Each row of a before or after table is a point. The points were changed in one or more steps. Then noise was added and the rows were shuffled. The steps act on columns, c1 being the first. Write out the steps. A step turns or swaps two columns, mirrors them in a line or flattens them onto one, adds a multiple of one to another, or multiplies or shifts one. Angles are multiples of 10 degrees, from the lower column toward the higher: turns from -170 to 170, lines from 10 to 170 but not 90. Use the fewest steps. Two steps may share a column if one is a turn and the other turns, adds or multiplies; they go together, in the order done. Otherwise the lowest column goes first.

Before, 14 rows:
[[-0.61  0.28]
 [-0.55  0.15]
 [-0.24 -0.02]
 [-0.50  0.47]
 [-0.73  0.24]
 [-0.09 -0.43]
 [-0.07  0.06]
 [-0.37  0.23]
 [-0.71  0.15]
 [ 0.12 -0.24]
 [-0.34  0.41]
 [ 0.20 -0.34]
 [ 0.05 -0.23]
 [ 0.07 -0.40]]
After (14 x 2):
[[-0.15 -0.68]
 [ 0.07 -0.69]
 [-0.01 -0.43]
 [ 0.15 -0.21]
 [ 0.19  0.33]
 [ 0.14 -0.57]
 [-0.02 -0.09]
 [-0.22 -0.50]
 [ 0.41  0.14]
 [ 0.15 -0.77]
 [ 0.22 -0.66]
 [ 0.32  0.26]
 [ 0.14  0.16]
 [ 0.14  0.20]]
Steps: turn c1 and c2 by 120 degrees

Before, 14 rows:
[[-0.14 -0.13  0.39]
 [-0.34  0.11  0.00]
 [ 0.00 -0.52  0.13]
 [-0.75  0.36 -0.23]
 [ 0.27 -0.27 -0.19]
 [ 0.78  1.02  0.07]
 [-0.10 -0.01 -0.25]
 [-0.11  0.81  0.19]
 [ 0.04  1.07  0.33]
 [-0.67 -0.46 -0.28]
 [-0.19 -0.13 -0.56]
 [-0.06 -0.10  0.45]
 [ 0.01  0.12 -0.08]
 [ 0.00 -0.44  0.48]]
After (14 x 3):
[[-0.01  0.10 -0.23]
 [-0.04 -0.24  0.40]
 [-0.01 -0.20  0.32]
 [-0.03  0.04 -0.07]
 [-0.30  0.06 -0.04]
 [ 0.26 -0.01 -0.03]
 [-0.79  0.18 -0.35]
 [-0.19  0.23 -0.33]
 [-0.13  0.15 -0.19]
 [-0.70 -0.01 -0.04]
 [-0.12  0.07 -0.17]
 [ 0.01 -0.34  0.54]
 [-0.17 -0.19  0.32]
 [ 0.81  0.24 -0.41]]
Steps: flatten c2 and c3 onto the line at 120 degrees

Before:
[[ 0.11 -0.20  0.03  0.32]
 [-0.10 -0.23  0.28  0.18]
 [ 0.43 -0.54  0.45  0.36]
 [ 0.12 -0.48 -0.70  0.35]
 [-0.08  0.58 -0.42 -0.16]
 [-0.41 -0.18 -0.71  0.40]
 [-0.46 -0.02 -0.16  0.25]
 [ 0.21 -0.50 -0.25 -0.38]]
After (8 x 4):
[[ 0.19 -0.55 -0.36  0.33]
 [-0.11  0.08  0.34  0.27]
 [ 0.11  0.25 -0.03  0.30]
 [-0.48  0.24  0.09  0.09]
 [-0.42  0.30 -0.51  0.32]
 [ 0.11  0.19 -0.77  0.56]
 [-0.09  0.05 -0.37 -0.61]
 [ 0.44  0.18  0.23  0.66]]
Steps: add -0.5 times c1 to c3; turn c2 and c4 by -70 degrees

Before, 10 rows:
[[-0.45  0.16 -0.42 -0.07  0.20 -0.01]
 [-0.12 -0.16 -0.26  0.19 -0.15 -0.26]
 [-0.20 -0.80  0.73  0.76  0.17 -0.03]
 [-0.72  0.11 -0.43 -0.46  0.25  0.43]
 [-0.07 -0.17 -0.38  0.02 -0.49  0.25]
 [-0.31  0.24  0.13  0.35 -0.11 -0.28]
 [ 0.13 -0.02  0.36 -0.09  0.33  0.21]
 [-0.09 -0.28 -0.61  0.64 -0.30  0.09]
 [-0.51 -0.17  0.05 -0.02  0.02 -0.37]
 [-0.26 -0.25  0.37  0.62  0.01  0.27]]
After, 10 rows:
[[-0.26  0.02  0.44  0.63  0.03  0.27]
 [-0.44 -0.21 -0.42 -0.21  0.19 -0.02]
 [-0.32  0.34 -0.07  0.46 -0.10 -0.27]
 [-0.17 -0.17  1.07  0.62  0.17 -0.03]
 [-0.51 -0.14  0.15 -0.04  0.01 -0.38]
 [ 0.12  0.28  0.27 -0.33  0.34  0.20]
 [-0.07 -0.49 -0.17  0.37 -0.50  0.25]
 [-0.08 -0.78 -0.30  0.86 -0.31  0.11]
 [-0.14 -0.37 -0.08  0.27 -0.15 -0.28]
 [-0.75 -0.25 -0.41 -0.63  0.26  0.43]]
Steps: turn c2 and c3 by -40 degrees; multiply c2 by 1.3; add -0.7 times c5 to c4

Before (8 x 9):
[[ 0.29  0.37 -0.15  0.18  0.13 -0.29  0.11 -0.03  0.01]
 [-0.15  0.02 -0.22  0.23  0.50 -0.02  0.50  0.12 -0.32]
 [-0.29  0.60  0.30  0.76  0.04 -0.13  0.31 -0.17 -0.49]
 [ 0.56 -0.29 -0.14 -0.07 -0.02  0.09  0.03  0.68 -0.11]
 [ 0.36 -0.29  0.10 -0.30  0.47  0.78 -0.70  0.39 -0.07]
 [-0.70 -0.05  0.45 -0.46  0.19  0.72 -0.36  0.53  0.07]
 [ 0.76 -0.35  0.23 -0.36  0.45 -0.12 -0.23  0.14 -0.44]
 [-0.15  0.22 -0.19 -0.06  0.10  0.01  0.04  0.07 -0.66]]
After:
[[-0.95 -0.07  0.23 -0.45  0.46 -0.29 -0.35  0.53  0.12]
 [-0.10  0.23  0.12 -0.03 -0.21 -0.10  0.02  0.05 -0.64]
 [-0.07  0.03  0.51  0.23 -0.26 -0.15  0.52  0.11 -0.32]
 [ 0.40  0.39  0.10  0.15 -0.12  0.11  0.08 -0.01 -0.01]
 [-0.05  0.61  0.02  0.77  0.31 -0.34  0.28 -0.16 -0.53]
 [-0.50 -0.31  0.48 -0.29  0.07  0.66 -0.69  0.33 -0.06]
 [ 0.50 -0.34  0.45 -0.37  0.21  0.60 -0.28  0.10 -0.45]
 [ 0.23 -0.30 -0.06 -0.09 -0.14  0.54  0.04  0.65 -0.12]]
Steps: turn c1 and c6 by 60 degrees; swap c3 and c5

Before:
[[ 0.04 -0.33  0.36  0.40  0.63  0.34 -0.27  0.48 -0.38  0.41 -0.18]
 [-0.01  0.01 -0.39 -0.11 -0.76 -0.65  0.17 -0.11  0.39  0.94  0.88]
 [-0.08 -0.60 -0.23  0.25  1.04 -0.04 -0.01  0.33  0.52  0.22 -0.21]
 [-0.43  0.08 -0.23  0.15 -0.24 -0.02 -0.13 -0.21  0.02 -0.47 -0.09]
 [-0.07 -0.29 -0.27 -0.10 -0.16 -0.25 -0.15 -0.22 -0.22 -0.31  0.56]
 [-0.12  0.52 -0.48  0.41  0.06 -0.81 -0.12  0.01 -0.07 -0.09 -0.14]
 [-0.05  0.01 -0.83  0.15 -0.13 -0.02 -0.36 -0.12  0.05  0.04  0.19]
 [-0.18 -0.59  0.07  0.11  0.41 -0.11 -0.53 -0.32 -0.09 -0.12 -0.37]]
After (8 x 11):
[[-0.19 -0.59  0.06 -0.07  0.41  0.13 -0.55 -0.01  0.04 -0.09  0.37]
 [ 0.00  0.01 -0.38  0.33 -0.77  0.56  0.18 -0.15  0.38 -0.37 -1.23]
 [-0.12  0.52 -0.48 -0.12  0.05  0.90 -0.12  0.02 -0.06  0.02  0.17]
 [-0.07 -0.28 -0.28  0.18 -0.15  0.19 -0.13  0.03 -0.13  0.55 -0.33]
 [-0.43  0.10 -0.24 -0.13 -0.24  0.07 -0.12 -0.04  0.09  0.35  0.31]
 [-0.05  0.01 -0.82 -0.14 -0.13  0.07 -0.34 -0.01  0.09  0.08 -0.19]
 [ 0.05 -0.32  0.36 -0.50  0.62 -0.18 -0.27  0.17 -0.49 -0.45 -0.04]
 [-0.09 -0.59 -0.23 -0.21  1.03  0.12 -0.02 -0.13  0.35 -0.29  0.07]]
Steps: turn c4 and c6 by 160 degrees; flatten c8 and c9 onto the line at 110 degrees; turn c10 and c11 by -150 degrees

Before, 8 rows:
[[ 0.34 -0.26 -0.30  0.04  0.60 -0.10  0.04 -0.15  0.12  0.19 -0.11 -0.17]
 [ 0.10  0.41 -0.40  0.14 -0.51  0.33 -0.83  0.09  0.47  0.32 -0.06  0.03]
 [ 0.10  0.51 -0.10  0.19 -0.63  0.46 -0.71  0.01  0.73 -0.35  0.09 -0.20]
 [ 0.23 -0.34 -0.34 -0.20 -0.34 -0.34 -0.18 -0.31  0.33 -0.11  0.27 -0.28]
 [-0.64 -0.24  0.48  0.04 -0.27  1.13 -0.04  0.18  0.30 -0.22  0.13  0.35]
 [ 0.01  0.37 -0.19 -0.13 -0.01 -0.32 -0.03 -0.65  0.35  0.00  0.03 -0.18]
 [ 0.36  0.09 -0.26 -0.16 -0.03  0.21  0.09 -0.57  0.41  0.15  0.17 -0.15]
 [ 0.06 -0.46  0.36 -0.10  0.24  0.62  0.36 -0.09 -0.42 -0.02 -0.32  0.21]]
After, 8 rows:
[[ 0.11 -0.45  0.38 -0.10  0.24  0.62  0.38 -0.08 -0.48 -0.05  0.34  0.20]
 [ 0.56  0.11 -0.24 -0.15 -0.03  0.19  0.09 -0.62  0.37  0.16 -0.45 -0.15]
 [ 0.14  0.39 -0.40  0.16 -0.51  0.32 -0.85  0.09  0.15  0.33 -0.71  0.00]
 [ 0.57 -0.26 -0.31  0.04  0.58 -0.08  0.06 -0.15 -0.04  0.18 -0.27 -0.17]
 [ 0.38 -0.34 -0.33 -0.19 -0.33 -0.33 -0.22 -0.32  0.40 -0.13 -0.25 -0.29]
 [ 0.01  0.37 -0.20 -0.13  0.00 -0.29 -0.03 -0.62  0.22 -0.01 -0.49 -0.18]
 [ 0.15  0.49 -0.10  0.17 -0.64  0.44 -0.71  0.01  0.44 -0.33 -0.94 -0.18]
 [-1.02 -0.26  0.47  0.02 -0.26  1.14 -0.04  0.18  0.27 -0.22 -0.31  0.37]]
Steps: multiply c1 by 1.6; turn c9 and c11 by -60 degrees; multiply c11 by 1.6

Before, 10 rows:
[[ 0.33  0.43 -0.57  0.72  0.14 -0.06 -0.03 -0.29 -0.15 -0.92  0.18 -0.32
  -0.79 -0.45]
 [-0.35  0.74  0.35 -0.23 -0.41 -0.10 -0.29 -0.43 -0.03 -0.18  0.79  0.04
   0.28  0.21]
 [-0.33  0.11  0.10 -0.35  0.31 -0.09  0.80 -0.26  0.37  0.32  0.53  0.50
  -0.27 -0.34]
 [ 0.30 -0.03  0.15 -0.14 -0.31 -0.24 -0.57  0.20  0.12  0.11  0.18  0.39
   0.59  0.35]
 [ 0.08  0.29  0.38  0.00 -0.30  0.32 -0.18 -0.10 -0.35 -0.05  0.67  0.38
   0.34  0.01]
 [ 0.24  0.64  0.06  0.12 -0.39 -0.07 -0.18 -0.04 -0.04  0.37  0.51  0.01
   0.12  0.40]
 [ 0.48  0.58  0.00 -0.28 -0.37  0.18 -0.22 -0.39  0.05 -0.05  0.38  0.02
   0.38  0.34]
 [ 0.50  0.55  0.49 -0.06 -0.08 -0.36 -0.26 -0.27 -0.13  0.13  0.40  0.70
   0.56  0.66]
 [-0.46 -0.08  0.13 -0.06 -0.34 -0.08  0.64 -0.65  0.04  0.25  0.42  0.22
   0.00 -0.29]
 [-0.50  0.05  0.30  0.10  0.02  0.30  0.69 -0.20  0.40  0.15  0.02  0.60
  -0.02 -0.10]]
After, 10 rows:
[[ 0.44  0.08 -0.72  0.48  0.32  0.29  0.33 -0.28  0.20 -0.06  0.54  0.50
  -0.29 -0.01]
 [ 0.04  0.67  0.11 -0.39 -0.35  0.05 -0.19 -0.02 -0.08 -0.44  0.51  0.00
  -0.10 -0.16]
 [-0.42  0.57  0.20 -0.10 -0.36 -0.11 -0.12 -0.38  0.14 -0.26  0.38  0.04
   0.23 -0.43]
 [ 0.50 -0.12 -0.62  0.28 -0.34  0.09  0.20 -0.67 -0.02  0.11  0.41  0.22
   0.04  0.13]
 [-0.16 -0.03  0.42 -0.19 -0.29  0.26 -0.40  0.20 -0.05 -0.26  0.17  0.40
   0.44 -0.32]
 [-0.28  0.53  0.00 -0.47 -0.06  0.21 -0.57 -0.27 -0.32 -0.42  0.40  0.68
   0.35 -0.47]
 [ 0.48  0.06 -0.75  0.03  0.02  0.02  0.06 -0.19  0.51  0.20  0.01  0.59
   0.08  0.15]
 [-0.11  0.30 -0.03  0.00 -0.28 -0.44 -0.41 -0.09 -0.06  0.00  0.68  0.37
   0.34  0.01]
 [-0.85  0.45  0.32 -0.12  0.13 -0.05  0.51 -0.28 -0.16  0.51  0.20 -0.32
  -0.55  0.86]
 [ 0.15  0.76  0.08  0.00 -0.41  0.06 -0.41 -0.44 -0.09  0.35  0.81  0.07
   0.46 -0.31]]
Steps: turn c1 and c10 by -140 degrees; add 0.5 times c10 to c13; mirror c3 and c7 in the line at 120 degrees; turn c4 and c14 by 130 degrees; mirror c6 and c9 in the line at 70 degrees

Before, 8 rows:
[[-0.44  0.55 -0.75 -0.24 -0.17 -0.04  0.06 -0.15 -0.43 -0.05  0.21 -0.56
  -0.12 -0.27  0.07 -0.51 -0.05 -0.09 -0.79  0.30]
 [ 0.28 -0.28 -0.71  0.51  0.37 -0.47  0.38 -0.30  0.06 -0.17  0.08  0.02
   0.48  0.10  0.41  0.32  0.10 -0.12 -0.07 -0.29]
 [-0.45 -0.05 -0.07  0.43  0.50 -0.06  0.14  0.03  0.32  0.20 -0.52  0.00
   0.00 -0.07 -0.50  0.02 -0.10 -0.38 -0.15 -0.14]
 [-0.24  0.28  0.26  0.30 -0.22  0.16  0.41  0.06  0.19  0.60  0.26 -0.09
   0.46 -0.30 -0.44 -0.43  0.07  0.17 -0.31  0.53]
 [ 0.50  0.38  0.13 -0.40 -0.16  0.32 -0.12  0.65  0.26  0.40 -0.03 -0.18
   0.58  0.33 -0.58 -0.46  0.19  0.49  0.07  0.12]
 [ 0.47  0.02 -0.59 -0.05 -0.05 -0.54 -0.37  0.16  0.26  0.81 -0.36 -0.24
  -0.21 -0.11 -0.58  0.20 -0.22  0.29 -0.27  0.58]
 [ 0.21 -0.25 -0.32  0.15 -0.21  0.25  0.21 -0.20  0.01  0.72  0.09 -0.58
   0.62 -0.29  0.22 -0.09 -0.40 -0.46  0.10 -0.03]
 [-0.08 -0.08  0.01  0.31 -0.47 -0.60  0.29  0.01  0.07 -0.17  0.05 -0.12
  -0.01 -0.43 -0.08  0.37 -0.12  0.07 -0.21  0.16]]
After:
[[ 0.49  0.20  0.40  0.37 -0.18  0.34 -0.17  0.62 -0.37 -0.26 -0.04 -0.17
   0.56  0.54 -0.60 -0.34  0.18  0.48  0.05  0.13]
 [ 0.29 -0.29 -1.45 -0.62  0.38 -0.45  0.03 -0.31  0.01  0.17  0.06  0.00
   0.48  0.00  0.42 -0.19  0.13 -0.13 -0.06 -0.29]
 [ 0.21 -0.09 -0.57 -0.27 -0.19  0.29 -0.05 -0.22 -0.24 -0.67  0.09 -0.59
   0.64 -0.42  0.22 -0.31 -0.39 -0.45  0.10 -0.03]
 [ 0.47  0.05 -1.17  0.29 -0.06 -0.56  0.25  0.14 -0.48 -0.67 -0.37 -0.22
  -0.21 -0.11 -0.56 -0.20 -0.22  0.30 -0.28  0.57]
 [-0.45  0.00 -0.14 -0.41  0.50 -0.04  0.16  0.02 -0.37 -0.06 -0.52  0.01
   0.00 -0.11 -0.51 -0.05 -0.09 -0.36 -0.18 -0.16]
 [-0.23  0.41  0.66 -0.46 -0.17  0.16 -0.12  0.04 -0.40 -0.49  0.26 -0.10
   0.48 -0.28 -0.42 -0.23  0.06  0.20 -0.32  0.52]
 [-0.43  0.63 -1.26  0.15 -0.16 -0.04 -0.22 -0.14  0.44 -0.11  0.24 -0.54
  -0.14 -0.15  0.07 -1.01 -0.04 -0.11 -0.79  0.30]
 [-0.07  0.12 -0.10 -0.40 -0.46 -0.59 -0.02  0.00  0.00  0.20  0.06 -0.10
  -0.02 -0.55 -0.10  0.35 -0.12  0.09 -0.20  0.15]]
Steps: multiply c14 by 1.3; turn c2 and c14 by 20 degrees; multiply c3 by 2; turn c3 and c16 by 20 degrees; turn c4 and c7 by 140 degrees; turn c9 and c10 by 160 degrees

Before, 10 rows:
[[ 0.06 -0.60  0.27  0.16  0.41  0.25  0.66  0.44  0.40 -0.04  0.16  0.04
   0.22  0.07 -0.68  0.21  0.45 -0.29  0.31  0.31 -0.28 -0.02 -0.12  0.67]
 [-0.20  0.24 -0.29 -0.53 -0.22 -0.04  0.25 -0.16  0.64 -0.14  0.29  0.14
   0.63  0.11 -0.01 -0.13 -0.22 -0.23  0.49  0.66  0.02 -0.35 -0.25 -0.50]
 [ 0.17  0.70 -0.24  0.13 -0.16 -0.49 -0.44  0.11  0.37  0.58  0.14  0.32
   0.01 -0.30  0.25  0.03 -0.54  0.34  0.45  0.41 -0.33  0.53 -0.19 -0.06]
 [ 0.35  0.11  0.10  0.06 -0.03 -0.63 -0.60 -0.37 -0.40  0.35  0.01  0.78
   0.08 -0.43  0.27 -0.45 -0.29  0.53  0.73  0.07 -0.37  0.53 -0.58 -0.50]
 [ 0.21 -0.31  0.05 -0.01 -0.19  0.03  0.20  0.31  0.10 -0.35  0.25 -0.25
  -0.08  0.18  0.15 -0.13  0.42 -0.54  0.47  0.34  0.08 -0.18 -0.01  0.83]
 [-0.19 -0.84 -0.23 -0.15  0.15  0.05  0.57  0.27 -0.07 -0.14  0.17 -0.70
  -0.25  0.11 -0.17  0.24  0.58 -0.22  0.30  0.42 -0.33  0.12  0.34  0.26]
 [ 0.17  0.58 -0.01  0.04 -0.15 -0.64 -0.51 -0.12  0.07  0.11 -0.30  0.66
  -0.63 -0.79  0.22 -0.03 -0.05  0.17  0.32  0.20 -0.47  0.44 -0.85 -0.49]
 [ 0.05 -0.58  0.02 -0.03  0.17  0.44  0.75  0.23  0.21 -0.19 -0.36 -0.06
  -0.22  0.13 -0.33  0.10  0.27  0.03  0.16  0.00  0.25 -0.28  0.55  0.65]
 [-0.26 -0.72  0.01  0.17  0.46 -0.12  1.08  0.91  0.31 -0.09  0.24 -0.03
  -0.21  0.26 -0.15 -0.30  0.18 -0.28  0.16 -0.03 -0.05 -0.43  0.24  0.44]
 [ 0.14  0.35 -0.27 -0.49 -0.09  0.11 -0.09 -0.01  0.33 -0.03  0.53  0.02
   0.55  0.11 -0.13  0.06 -0.37 -0.39 -0.04 -0.56 -0.29 -0.15 -0.32  0.00]]
After (10 x 24):
[[ 0.12  0.32 -0.29 -0.50 -0.10  0.13 -0.06  0.01  0.31  0.00  0.52  0.00
   0.54  0.14 -0.16  0.01  0.15 -0.39 -0.07 -0.58 -0.27 -0.16 -0.32 -0.02]
 [-0.20  0.24 -0.27 -0.50 -0.26 -0.04  0.25 -0.17  0.62 -0.16  0.28  0.12
   0.63  0.09  0.02  0.18 -0.03 -0.22  0.51  0.64  0.01 -0.37 -0.22 -0.51]
 [ 0.05 -0.61  0.29  0.19  0.39  0.25  0.65  0.39  0.40 -0.05  0.22  0.05
   0.21  0.10 -0.68  0.35  0.42 -0.29  0.10  0.31  0.02 -0.03 -0.13  0.67]
 [ 0.19  0.55 -0.02  0.01 -0.11 -0.68 -0.48 -0.12  0.07  0.07 -0.31  0.66
  -0.65 -0.13  0.21  0.19  0.42  0.44  0.28  0.18 -0.28  0.43 -0.88 -0.50]
 [-0.17 -0.81 -0.22 -0.14  0.16  0.06  0.55  0.29 -0.03 -0.11  0.16 -0.71
  -0.24  0.06 -0.14  0.38  0.67 -0.24  0.10  0.41  0.47  0.12  0.34  0.30]
 [ 0.20  0.66 -0.20  0.17 -0.15 -0.47 -0.45  0.13  0.37  0.56  0.14  0.34
   0.03 -0.14  0.26  0.29  0.12  0.40  0.36  0.39 -0.47  0.54 -0.17 -0.08]
 [ 0.23 -0.30  0.05 -0.02 -0.17 -0.01  0.20  0.34  0.10 -0.38  0.27 -0.23
  -0.06  0.20  0.18  0.19  0.10 -0.55  0.43  0.34  0.39 -0.17 -0.01  0.87]
 [ 0.04 -0.58 -0.01 -0.04  0.17  0.47  0.77  0.26  0.18 -0.18 -0.37 -0.09
  -0.23  0.03 -0.34  0.19 -0.08  0.00  0.03  0.03  0.33 -0.29  0.55  0.65]
 [-0.26 -0.70  0.02  0.19  0.44 -0.11  1.07  0.88  0.30 -0.10  0.26 -0.02
  -0.23  0.10 -0.15 -0.15  0.12 -0.33  0.31 -0.03  0.11 -0.43  0.24  0.43]
 [ 0.33  0.08  0.09  0.08 -0.01 -0.63 -0.59 -0.37 -0.41  0.32  0.04  0.75
   0.11 -0.24  0.24  0.15  0.13  0.64  0.84  0.06 -0.55  0.57 -0.62 -0.51]]
Steps: add -0.7 times c3 to c17; turn c17 and c21 by 60 degrees; flatten c14 and c18 onto the line at 110 degrees; turn c16 and c19 by -40 degrees
